Each row is a point. The last column is the point's height on a tilted bowl or saddle (a function of degree 2), plus a little noise. Along how many of its main directions does it bend up, bend down or stay straight?
In the rows, zero is written as 128.

Points (16 x 4):
[[122  73 147 142]
 [169 132 123 131]
 [ 91  85 125 164]
 [ 88 153  90 166]
 [118  70 207 177]
 [171 130 168 125]
 [117 134 134 124]
 [163 128 146 121]
 [139 179 128 108]
 [ 52  85 110 223]
 [131 112 102 141]
 [144 116 160 122]
 [161 115 133 128]
 [112  88 164 145]
 [125 120  92 148]
 [155 158 161 108]]
Directions: 2 up, 0 down, 1 straight

Points (17 x 4):
[[ 98 198 130 137]
 [132  92 141 151]
 [112 116  90 144]
 [ 94  68 158 211]
 [163 133 169  83]
 [141 150  91 127]
 [135 116 107 128]
 [ 91 132 143 106]
 [109 141 170 124]
 [101  87 113 159]
 [159 127 126  87]
 [100 115 111 124]
 [ 97 155 121 104]
 [194  97  74 121]
 [137 176 152 105]
 [ 96 154 201 160]
 [121  85 152 174]]
Directions: 2 up, 1 down, 0 straight

Points (21 x 5):
[[155 101 194 176  86]
 [186 161  53  90  46]
 [122 134 160 112 122]
 [119 136  77  81 128]
 [167 111 100  78 125]
 [160  79 125 129 119]
 [150 150 127 109 104]
 [150 188 143 104  92]
 [135 124 157 105 121]
 [ 75 153 113 152 150]
 [148 144 169 134  99]
 [ 66 124 114 129 163]
 [187 142 138 131  81]
 [ 59 118 109 161 175]
 [107 128 103 128 133]
 [121 179 200  91 109]
 [135 142 107 137 108]
 [154 117 175 122 102]
 [181 133 133 158  81]
 [101 149 168  99 129]
 [117 131 115 136 125]]
Directions: 1 up, 1 down, 2 straight

Points (42 x 7):
[[121 135 156  78 131 136 163]
 [171 131 125  59 120 128 170]
 [159 102 145 149 107 152 150]
 [ 88 123 101 181  78  70 140]
 [131 163 145 115 106 119 148]
 [122 144 125 104 140 138 144]
 [152 134 133  46 135 118 176]
 [108 133 132 164 217  65 195]
 [ 84 134 140 123 134 106 145]
 [112 141 177 132 139 157 163]
 [ 96 139 137 153 114 101 137]
 [ 90 165 194 184 103  99 181]
 [117 163 126 186 120  98 143]
 [118 146 179 110 142 107 153]
 [ 72 119 122 100 178 100 164]
 [137 113 125 124 124 155 137]
 [ 64 132 176 122  97 106 177]
 [ 89 135 120  85 141 120 154]
 [122 102 117 125 118 184 137]
 [ 73  60 111 160 163 122 129]
 [134 144 125 195 116 145 140]
 [157 108 155 163 138 166 161]
 [ 98  94  91 134 114 149 102]
 [141 166 147 158 187 177 179]
 [ 77  95  94  98  42 106 162]
 [123 161 135  86 141  71 167]
 [163 104 169 127 117 115 144]
 [188 105 149 151 150 173 174]
 [134 158 150  83 154 165 175]
 [204 147 105 139 135  73 159]
 [114 150 168 131 167 122 154]
 [201 192 165  87 139 150 173]
 [101 114 116  91 144 115 146]
 [118 131 146 153 167 118 145]
 [204 138 119 107 148 117 153]
 [ 89 127 132 173 122 133 124]
 [118 207 120 162  98  93 164]
 [ 76 115  91 170 106 115  97]
 [116  97 141 112 100  86 154]
 [138 101 119 143 173 118 141]
 [138 142 126 106  83 174 167]
 [ 99 188  88 143 183 130 151]]
Directions: 5 up, 1 down, 0 straight

Points (45 x 7):
[[ 89 130 115 123 169 129 121]
 [143 172 114 174  77 157  65]
 [151 140 117 110 100 100 152]
 [170  88 109 113 154 136 126]
 [134 133  75 110  81 130 139]
 [108  92 129 153 168  85 113]
 [147 135 159 116 172 181  99]
 [114 110 137 129 144 209  74]
 [142 142 154 134 165  75 112]
 [ 90 131 145 111 101  77 145]
 [120 103  94 115 139  99 141]
 [133 111 121 127 148 118 129]
 [ 85 142 118 110 117 161 114]
 [111 140 132 154 115 141 106]
 [123 134 105  93  76 127 145]
 [145 146 144 170 127 139  84]
 [104 170  67 138 134 138 122]
 [ 91 141  87 118 101  97 149]
 [119 183 126  97 170 119 120]
 [185 122 143 131 112  73 137]
 [ 92 134  94 143  90  86 144]
 [ 97  85 180 125 204 161  95]
 [140  99 100 200 130 146  60]
 [109 116 163 172  87 171  71]
 [158 108 111 135  68 109 133]
 [164 110  72 137  71 105 131]
 [116  88 130 180 170 155  79]
 [108 124 122 118  74  96 149]
 [135 133 151 139 140 130 114]
 [ 97 134 108  85  95 176 109]
 [164 159 192 215 137  73  12]
 [170 115  81 168  81 120  97]
 [148 152  99  72 120 179 121]
 [157 147 147 155 154 121  97]
 [199  89 143 122 130 135 121]
 [147 107  42  86 160 115 147]
 [ 94 149 138  96  62 171 106]
 [145 153 110 113 178  73 132]
 [ 78 110 135 131 156 152 109]
 [120 122 122  86 142 166 121]
 [170  97  51  74 107 150 125]
 [151 134 136 144 146  91 120]
 [103 189 133 136 177 151  85]
 [104 149 103 104 148 126 134]
 [125 153  47 178 132 145  91]]
Directions: 0 up, 3 down, 3 straight

Points (65 x 9):
[[153 165 140 169  81 120 107 140 168]
 [ 98 161 106  77 145  59 190 157 175]
 [130 148 112  89 102 118 134 151 135]
 [ 98  86 107  91 167 119 141  64 147]
 [184 115 156 154  73 150 116 143 167]
 [113 166 103 128 189  90 132  72 159]
 [140 147 177 169 124 191  85 103 176]
 [175 151 120 130 152 102 133 117 138]
 [109 165 122  79 133 143 122 158 145]
 [ 89 136  88 196 107 178 136 102 199]
 [118  77  74  81 117 113 138 153 140]
 [167 121 153 227 162 173 115 144 191]
 [154  85 128 173 118 123 134  94 149]
 [118  64 134  79 133 149  83 103 135]
 [139 144 106 127  96 103 171 141 152]
 [141  95 121 118  98 111 104 167 122]
 [139 166 102 122 156 159 166 115 155]
 [128 107 153 144 132 123  66  87 132]
 [125 154 121 133 135 136  65 147 144]
 [126 121 147 151 111  45  31 218 185]
 [111 131 124 159 118 153 105 188 147]
 [135 134 115 118 105  98 137 136 125]
 [ 93 152 121 119 110 102  70 182 152]
 [ 82 119 131  86 132  97 167 156 141]
 [ 97 151 125  92 120 220 162  93 192]
 [126  85 102 167 186 125 119 105 155]
 [131 149 159 122  88 168 148  82 168]
 [151 119 193  57 114 105 113 163 153]
 [151  93 130 131 118 115 129 128 122]
 [125 110 100 169 113 156 137 139 153]
 [140 120 135 181 145 124 146 122 144]
 [157 101 121 164 124 110 157 130 144]
 [ 99 149 141 133 127 168 141 154 141]
 [147 121  94 119 156 117  83  89 126]
 [ 69 105 145 136 192 124 100  92 152]
 [ 80 153 123  88 132  79 103 154 136]
 [122 132 152  84 147 165 125  91 144]
 [167  46 125 108 153 163 199  82 214]
 [146 214 159 164 174 129  82 159 194]
 [103 162 169 126  76 124 119 156 160]
 [122 115 131 161 104 121  99 170 137]
 [107 147 145 113 121 137 140 117 133]
 [ 80 120 128 112 106 113 168 150 143]
 [134 136  80 112 136 151  66 175 160]
 [192  67  95 163 135 160  94 132 177]
 [ 92 108 150 173 165 182 142 123 154]
 [158 101  99 127 188  54 115 125 144]
 [157  80 153 139 109 150 152 125 147]
 [134 180  91 109 112 164 161 120 169]
 [108 161 155 159 125 138 103 148 144]
 [ 99  66 110  98 126 123 113 113 123]
 [108  74 129  85 175  77 143 152 137]
 [163 143  98 147 101 167 120  74 166]
 [ 91  89 182 110 174 118 113  96 141]
 [133 127 195  65 100 135 119 149 158]
 [104 113 148 155 162  81 114 143 123]
 [ 87 140 125 138 121 144  79 112 142]
 [109 104 130 121 101 127 103 125 121]
 [209 180 147 103 136  68 121 106 166]
 [ 95 125 167 161  48 171  93 135 194]
 [ 80 131 139 134  99 179 110 182 162]
 [105 107 204 145 120 141 118 164 141]
 [104 128 134  92 149 167 171 159 148]
 [104 187 128 106 185 126 112 149 155]
 [147  95 129 109 136 154 169 119 146]]
Directions: 7 up, 0 down, 1 straight
